Rows are points. Each copy is the shape, with its points in the same order, turned, moved and blurred by noise. Is it also mirrored, or only turned?
In the rows, zero is written as 128.

Shape (9 x 3):
[[ 58 109 104]
 [ 98  33  88]
 [138 160 161]
 [131 154 153]
 [103 180  92]
 [106 126 129]
 [153 144 213]
 [ 69 101 173]
 [154 115 185]]
Copy 1 (9 x 3):
[[173  90 173]
 [158  18 126]
 [ 79 145 138]
 [ 87 137 146]
 [155 168 135]
 [123 109 150]
 [ 24 128 156]
 [105  81 201]
 [ 48 100 137]]
Copy 1 is: mirrored
Copy 2 (9 x 3):
[[ 65 126 115]
 [ 85  43  90]
 [149 150 177]
 [141 147 170]
 [126 185 107]
 [117 130 141]
 [157 129 226]
 [ 72 109 184]
 [155 100 192]]
Copy 2 is: only turned

Shape (7 x 4):
[[171 159 204 197]
 [132 167 118 124]
 [ 99  82 181  19]
 [ 93 169 113 198]
 [155 101 175 144]
 [112 131 121 131]
 [158 139 115 169]]
Copy 1 (7 x 4):
[[183 166 198 195]
 [126 149 131 122]
 [ 74  59 211  52]
 [116 164 104 201]
 [163  99 179 146]
 [112 116 126 129]
 [171 128 116 145]]
Copy 1 is: only turned
Copy 2 (7 x 4):
[[ 78  97 119  19]
 [136 159 110  97]
 [203 101 222 147]
 [ 55 173 111 109]
 [114  76 133  88]
 [124 143 125 124]
 [106 124  81  94]]
Copy 2 is: mirrored
Copy 3 (7 x 4):
[[184 125 192 226]
 [149 166 123 146]
 [129 121 210  29]
 [101 146 103 212]
 [165  85 177 153]
 [124 128 130 140]
 [161 111 107 177]]
Copy 3 is: only turned
Copy 4 (7 x 4):
[[159 147 178 224]
 [ 83 125 150 147]
 [151 167 192  22]
 [ 78 160 100 196]
 [167 129 151 153]
 [106 136 129 130]
 [120 105 121 174]]
Copy 4 is: mirrored

Shape (9 x 6):
[[ 97 176 110 121 149 124]
 [178 188 164  90 173 138]
 [167 136 219 117  88 135]
 [132 164 162 186 159  40]
 [127 152 156 180 117 156]
 [114 134 133 141  81 140]
 [ 52 146 220 136 171 146]
 [150 130 101 181 136  66]
 [123 144 178  82 216  97]]
Copy 1 (9 x 6):
[[ 72 166 117 116 145 128]
 [112 177 205  83 169 126]
 [147 190 222 156  85 117]
 [ 95 197 144 172 163  30]
 [116 177 159 192 143 146]
 [136 163 129 164  97 146]
 [ 19 150 200 180 105 119]
 [141 159 109 166 169  60]
 [ 55 131 203  93 143  64]]
Copy 1 is: only turned
Copy 2 (9 x 6):
[[115 134 101 166 176 116]
 [140 186 157  93 201 117]
 [ 91 169 179  73  97 128]
 [137 171 175 201 116  57]
 [118 134 166 155 125 170]
 [108 114 130 143  99 142]
 [ 28 141 196 161 182 128]
 [174 117 152 190 122  87]
 [ 96 163 167 129 221  51]]
Copy 2 is: only turned

Shape (12 x 8):
[[ 99 143 127 145 158 101  66  85]
 [122 148  98 156  71 168 123 147]
 [144 140 112 100 136  61  98 142]
 [ 97  81  94 162  77 195 140 120]
 [ 96 129 105 153  93 129 155 162]
 [191  74  98 129 131 155 164 126]
 [163 115 153 108  78 200 183  83]
 [189 119 135 184 116 193 227  91]
 [167  76 142 153  84 125 223  98]
 [ 56 156  76  94 159 109 108 113]
 [107 124 137  99 158  56  63  82]
 [ 83 129 186 102 202 100  79 131]]
Copy 1 (12 x 8):
[[128 124 127 164 143 137  72  80]
 [114 185 124 170 116 155 120 196]
 [164 179 117 150 130  62  96 101]
 [ 87 130  77 158 102 168 142 201]
 [ 86 160 122 158 124  99 130 184]
 [164 158  49 150 140 127 191 159]
 [135 174 103  94  93 188 202 170]
 [118 172 108 145 164 192 249 167]
 [103 159  91 137 105 123 241 142]
 [ 89 154  97 113 158 105  41 115]
 [149 126 118 145 113  98  71  44]
 [164  84 160 106 153  96  74  90]]
Copy 1 is: only turned
Copy 2 (12 x 8):
[[ 86 163 119 156 131 132  98  97]
 [134 106 119 105  78 160 197 122]
 [118 163 127  88 173  94 127 148]
 [132  46 125 116  99 179 171  98]
 [132  96  90 106  90 125 180 147]
 [198  68 141 109 189 158 180 119]
 [215  88 105  70 126 200 148  68]
 [239  80  57 133 151 182 197  86]
 [209  45  69  88 158 124 168  88]
 [ 56 134 105 109 146 153 112 157]
 [ 87 163 133 123 169 101  75 112]
 [123 152 125 164 132 121  41 161]]
Copy 2 is: mirrored
